Each row is a point. A path goes straight from each point to the next, and from the last back to the first. The post is the endless flat space through its rows: a point in 2 columns, a line in 3, a plane in 4, and so on, so that a path can go around it. Count how often the path circles the post. Going back the other way cancels.
(in the rows, 128 means zero)

Post (1 x 2):
[[112 138]]
Path:
[[ 45 160]
 [106 168]
 [172 180]
 [139 115]
 [109  97]
 [ 67 137]
 [ 78 166]
 [166 197]
 [166 112]
 [128  84]
 [ 91 107]
 [ 70 133]
 [ 94 174]
 [138 174]
 [160 119]
 [125  56]
 [ 84 135]
 [ 72 186]
 [111 174]
 [178 164]
 [132 109]
 [ 53  82]]
Times around: 4

Post:
[[141 121 142 151]
 [ 89 139 139 102]
 [127  89 143 196]]
Path:
[[209 105 160 149]
 [249  96 173 196]
 [ 24  47 152 163]
 [ 93 131 187 106]
 [154 108 167 162]
 [182  79 149 138]
 [ 77 112 113 139]
 [ 78 123 130 148]
 [140 136 154 138]
 [ 11 135 169 134]
 [114 110 187 136]
 [136  93 144 144]
 [ 84  87 119 186]
 [216 186 121 149]
 [ 95 121 128 183]
 [ 36 114 109 133]
 [137 138 109 128]
 [160 149 141 182]
 [ 80 116 155 147]
 [121 115 164  74]
 [134  70 130 191]
 [ 67 107 107 180]
 [ 92 156 134 112]
 [ 68  74 180 181]
 [135 114 147 118]]
Times around: 3

Post (8 x 9):
[[123  97 183 161  95 143 134 150  89]
 [139 152 181 162 133 177 149 157  90]
 [166 106 157 145 165 111 108 121  95]
 [143  78 118 120 128 144 111 134 127]
 [179 112 140 135 141  82 108 156 152]
 [132 148  79  93 139  93  87 155 100]
 [174 116 120 133 118  69 132  76 145]
 [100 183 112  98 132 111  79  74 140]]
Path, 24 rows:
[[141 182 165 110 105  34 103  89 119]
 [244 128 105 116  98  92 105 164 177]
 [111 122 143 121  92  85  10 157 163]
 [ 96 123 155 108  90 103  77  78 139]
 [104 114 148  97 139 130 131 145 131]
 [148  74 143 152 193 144 146 147 122]
 [108  93 150 131 193 109  79 146 105]
 [ 96 114 112 146  66  75 110 171 124]
 [184 136  86 122  53  75 128 169 154]
 [168 168  97 143 125 135  91 154 168]
 [206  89 111 164 173 137 102 152 105]
 [222 134 131 116 189 111  93 109  50]
 [157  81 180 133 166 164 109 106 116]
 [204  34 102 125 173   7 101 152 146]
 [124  94 106 151 176 121 150 120 111]
 [124 100 111  96 184 123  94 125 115]
 [ 96 179 104  87  49 129 117  95 121]
 [215 206 116 119 160  82  73 162 129]
 [131 140 125 150 134 123 120 180  99]
 [129 104 120 126 129 111 127  85 191]
 [ 78  43  95 118  86 119 124 194 152]
 [171 104 146 179 150 156 118 113 155]
 [168 135  98 118 140  20  70 142  67]
 [168 182 173 129 229 181  93  41 116]]
Times around: 1

Post:
[[112  61 151 142 110 173 127 158 149 167 184 113]
 [ 80 107 132 129 155 135 115 138 156 123 113 179]
 [100 173  88 125 161 134  82 127 112 109 123 103]
 [149  84 169 145 139 132 169 151 126 132 150 121]
 [118 105 173 133  94 122 132 153 141 137 130 110]
 [141 128 151 124 122 149 100 147 144 147 125 130]
 [ 89 185  72 181 103 202 135 144 135 101 141 122]
 [139 141  84  70  96 172 135 112 151 124 121 112]
 [134 130 159 142 132 127 103 127 103 116 145 124]
 [ 97 149 181 147 146 120 124 141 121 142 144 125]
 [138 145  92 126 123 147 168 157 103 149 116 172]]
Path, 25 rows:
[[ 29 193 116 167 127 211  85 147 186 100 155 108]
 [149  96 131  93 122 123 148 153 120 125 155 117]
 [143 118 135 102 180 174  90 153  97 140 169 121]
 [133 160 152 161 140 186  92 179 109 214 143 180]
 [129 165 151 151 137 168 131 126 122 153 169  64]
 [176  49  92  74 109 100 119 123 152 112 114  84]
 [ 98 106  80 126 128 166 111 150 159 121 145 183]
 [115 176 116 165 123 179  71 108 115 101 177 113]
 [ 95   7  97 190 131 159  93 205 175 168 142 145]
 [108 167 176 111 126  65 156 140 101 162 100 104]
 [113 139 135 153 126 112 142 168 130 137 146 103]
 [114 161 174 131 113 130 118 127 145 141 180  70]
 [160  64 101 105  67 153 109 162 187 121 122 127]
 [134  56 119  97 131 156 110 123 168  88 151 129]
 [117 146 143  83 167 139 110 134 166  77 109 138]
 [161  88 120 112  94 109 146 149 127  94 133 149]
 [ 86 127 133 150  94 145 137 120 179 125 161  92]
 [ 90 157 145 168 150 149 115 149 113 168 132 166]
 [142 148 127 104 142 127 141 116  73 127 110  82]
 [125 131 156  98 101 159 174  97  75 109 121 159]
 [141 109 142 133  93  98 103 113 105 110  96  68]
 [131 134 119 162 142 163 167 136 170  88 129 116]
 [ 85 160  77 124 145 129  80 142 106 124 139 120]
 [145 130 100 135 114 189 121 157 126 136 125 199]
 [117 131 127  76 124 130  98 121  79 157 159  85]]
Times around: 1

Post, 17 rows:
[[130 114 122 125 120 120 126 135 105 213  97 176 159 182 138 165 159 116]
 [145 187 133 105 139 102 130 107 140  99 116  87  96 133 165  79 162 120]
 [139 122 119 179 138 126 119 138  93 145  80 182 173 162 128 135 166  50]
 [166 108 132  96 119 131 150 116 137  82 161  85 133 117 132 100 178 111]
 [ 85 113  82 126 169 105  97 150  72 203 117 152 167 133 142 136 179  68]
 [186 180 136 102 100 105 149 118  96  90 175 102 114  95 184 118 154 129]
 [ 83 126 133 155 143  95 146  83  93 155  90 192 121 165  89 164 180  91]
 [109 159  94  88  99 152 104 158 139  92 154 125 113  99 126 138 106 130]
 [124 160  73 137 105 144 154 133 104 124 191 136 147 118  70  73 107 148]
 [151 136 135 129 136 103 177 183 125 123 164 120 106 106 129  95 160 101]
 [136 114 126 157 102  96 131 159 151 104 141 105 124  84  97 111  98 154]
 [103 116 121 141 110 173  88 145 164 147 146 187 122  76 118  77 121 123]
 [142 160 123 111 120 134 151 126 161  75 120 179 168  65 109 101  96 160]
 [165 173 105 119 146 127 119 125 136  68 143  87 100 114 144 119 196 167]
 [108 190 125 143 105 102 117 141 169 124 166 125 160 103 115 131 140 130]
 [120  95 106 147 165  93 118 130 112 142 129 182 162 190 134 139 144 114]
 [192 158 110  93 155  93 129 123 137 100 170 114 122 105 102 100 139 110]]
Path (23 x 18):
[[187 123 171 120 169 204 121 122 118  52  57 196 106  83 147 152 170  90]
 [103 148  80  51 153 135 160 109 145 196 168 186 163  76  85 134  77 166]
 [110 170  97 144 143 142 140 121  76 112 158 148 163  82  59 136 142  95]
 [ 73 172 121 151 138 109 100 115  88 110 166 119  91 118 128 137 156  71]
 [ 83 144 108 109 112 125 128 192  91 236 143  83 105 141 202 168 195  50]
 [127 147  59 113 161  36 134 151 183 138  89 100 165 160  98 130 149 172]
 [107 206 125 151  94  83 112  50 153  36 106 130  84 131 179 149 180  82]
 [118 228  73 118 157  91 113 148 114 173 133  81 146  89 123 145 160 117]
 [174 111 122 139 117 125 111 190 108 103 131  32 148  85 141 108 136 117]
 [101 162 119 132 109 108 159 137  55  77 129 151  98 119 107 139 127 148]
 [150  91 132 126 124 173 191 158 128 103 168 165 125 146  74  31  75 117]
 [157 142 122  68 128 151 113 121  99 153 135 172 151 116 182 103 139 156]
 [117 104 104 109 101  74 122 100 124  46 140 117  98 142 108 141 148 180]
 [151 142 110  71 146  84 109  88 113 128 119  76 142 126 103  98 172  88]
 [116 116  85  97 139 159  95 121 119 125 107 137 106  76 117  66 154  96]
 [184 171 127 132  71 151 144  87 121 135 119 183 139 126 164 155 152 154]
 [138 181 127 128 116  63 152 157  96 155 130 184 176 123 143 146 140  93]
 [102 184 170 178 149 102 127 152 145 142 112 113 121 149  71 128 209  63]
 [141  73 210 160 108 118 222  78 146  88 112 166  98 159 111 115 159 155]
 [114 186 135 110 113 134  86 110 143 166 136 137 135 111  82 101 150  93]
 [133 159  77 117  92  77 151 163 121 104 238 138 138 107  80  40  65 170]
 [156 149  72 108 137  92 124 168  81  86 133 140  99 124 105 133  91  90]
 [ 75 109 178  80 135 183 103 168 101 153  96 219 128 122 196 106 164   7]]
Times around: 0
